Every row gives one point. The points of each table are mixes of a few directions, plus a little noise. Count the directions of each table, and those that both share. Where both have some left over, give the other angles between the two spaces (their principal angles), to ten degrees, smallest first.
In the rows, zero is written as 128.

First (4 x 3):
[[100 127  69]
 [117 128 104]
 [160 130 196]
 [134 128 141]]
Second (7 x 3):
[[130 140 132]
 [159 164 115]
 [153 123 100]
 [156 153 112]
 [129 150 140]
 [ 58  93 181]
 [110  74 116]]
Directions: first 1, second 2, shared 0; angles 60

First (9 x 6):
[[133 121 123 130 137 134]
 [134 120 123 131 138 135]
 [ 97 171 157 114  66  91]
 [145 105 112 136 161 148]
 [117 143 138 123 106 115]
 [ 81 194 172 107  34  72]
 [146 104 111 136 163 149]
 [160  84  98 142 191 165]
 [141 111 116 134 152 142]]
Second (8 x 6):
[[ 89 146 126 141 194 143]
 [139  88 141  88 126 155]
 [159 170  84 144 100  84]
 [117  94 160 118 123 152]
 [ 99 127 144 137 159 146]
 [118  90 163 115 120 154]
 [113 153 126 158 134 112]
 [189 154  78 120  68  80]]
Directions: first 1, second 3, shared 0; angles 50

First (8 x 9):
[[147 130 156 119 154 120 115 136 130]
 [168 134 194 113 186 113  97 145 135]
 [125 121  77 105  93 117 180 125  96]
 [115 132 148 154 136 143  94 124 153]
 [115 126 106 134 109 133 138 123 126]
 [147 127 138 109 142 115 137 135 117]
 [111 133 143 158 131 145  95 121 154]
 [ 97 122  62 132  73 136 168 115 112]]
Second (10 x 9):
[[139 139 144 132 140 122 123 136 130]
 [141 142 148 133 143 121 123 138 131]
 [128 128 128 128 128 128 128 128 128]
 [125 125 123 127 124 130 129 126 127]
 [146 147 155 135 149 118 121 141 131]
 [137 137 141 132 138 123 124 134 130]
 [135 136 139 131 136 124 125 133 129]
 [141 142 148 133 143 121 123 138 131]
 [140 141 147 133 142 121 123 137 131]
 [ 49  42   7  96  36 172 160  68 112]]
Directions: first 2, second 1, shared 0; angles 30

First (9 x 12):
[[150 127 137 103 138 143 126 158 120  54  99 119]
 [107 110 158 147 139  92  83 107 125 215 131 148]
 [ 99 138 131 129 127 121 122  93 160 183 154 122]
 [155 132 123  86 106 137 129 124 130  53  90 129]
 [105 127 112 163 124 120 129 130 139 208 166 118]
 [139 127  93 132 106 142 129 184 142 126 133  90]
 [108 147 176 123 205 153 159 108 123  70 145 133]
 [181 113  88 120  76 130 142 160  86  62  84 145]
 [107 129 134 148 132 114 132  89 126 182 150 148]]
Second (9 x 12):
[[154 117 101 126 129 103 135 123 108 143 124  81]
 [127 129 128 130 125 131 128 132 129 128 129 135]
 [184 101  66 128 122  76 145 127  79 165 120  37]
 [138 118  82 160  71 138 139 167 115 145 130 159]
 [134 128 147 101 173 106 123  96 126 123 123  77]
 [122 126 100 165  68 154 134 170 128 135 134 188]
 [ 95 143 146 151 101 173 123 153 155 112 135 210]
 [111 142 181  92 192 122 116  85 147 105 126 105]
 [ 87 149 193 106 170 154 110 102 168  95 131 161]]
Directions: first 5, second 2, shared 1; angles 80

First (8 x 18):
[[116 109 144 107 139 127 168  96 116 125 147  93 137 154 142 135 140  65]
 [156 163 136 181  75 117  98 195 115 156  78 168 110  53 124 140 123 216]
 [144 130 142 169  98 105 106 147 144 154 103 132 120 101  79 129 109 131]
 [132 137 106 166 105 114  73 157 129 142 113 161 110  99  95 122 123 171]
 [128 121 137 117 139 128 143 112 140 125 134 113 136 144 123 127 123 101]
 [102 109 101  95 163 139 126  92 124 105 165 120 132 173 141 118 141  96]
 [ 80  96 107  82 159 140 166  74  76 105 182  96 128 181 183 134 177  49]
 [166 160 150 106 146 153 143 151 182 113 102 141 152 119 139 121  90 195]]
Second (10 x 18):
[[147 150 156 126 125 117 145 136 152 134 129 127 139 134 111 141 104 127]
 [122 119 133 158 103 100 118 124 120 149 133 120 120 127  90 139 129  88]
 [127 111 144 164  97 103 134 125 111 157 115 108 120 107 101 135 135  85]
 [ 93 101  60  81 175 176 100 110 102  85 143 142 125 142 195  92 165 169]
 [131 129 160 172  88  76 133 123 130 164 138 107 118 131  56 153 116  57]
 [106 118  54 123 146 158  61 142 101 105 126 172 108 110 166  97 158 204]
 [158 195 153  62 180 155 168 136 198  90 154 148 171 177 152 136  79 186]
 [151 154 170 148 110 100 146 138 151 147 129 122 135 133  88 150  98 110]
 [106  72  94 143 116 156 113 128  69 131  81 115 105  71 181  99 178 137]
 [138 137 154 101 142 137 165 117 148 118 132 112 146 147 140 135 114 116]]
Directions: first 4, second 4, shared 3; angles 50
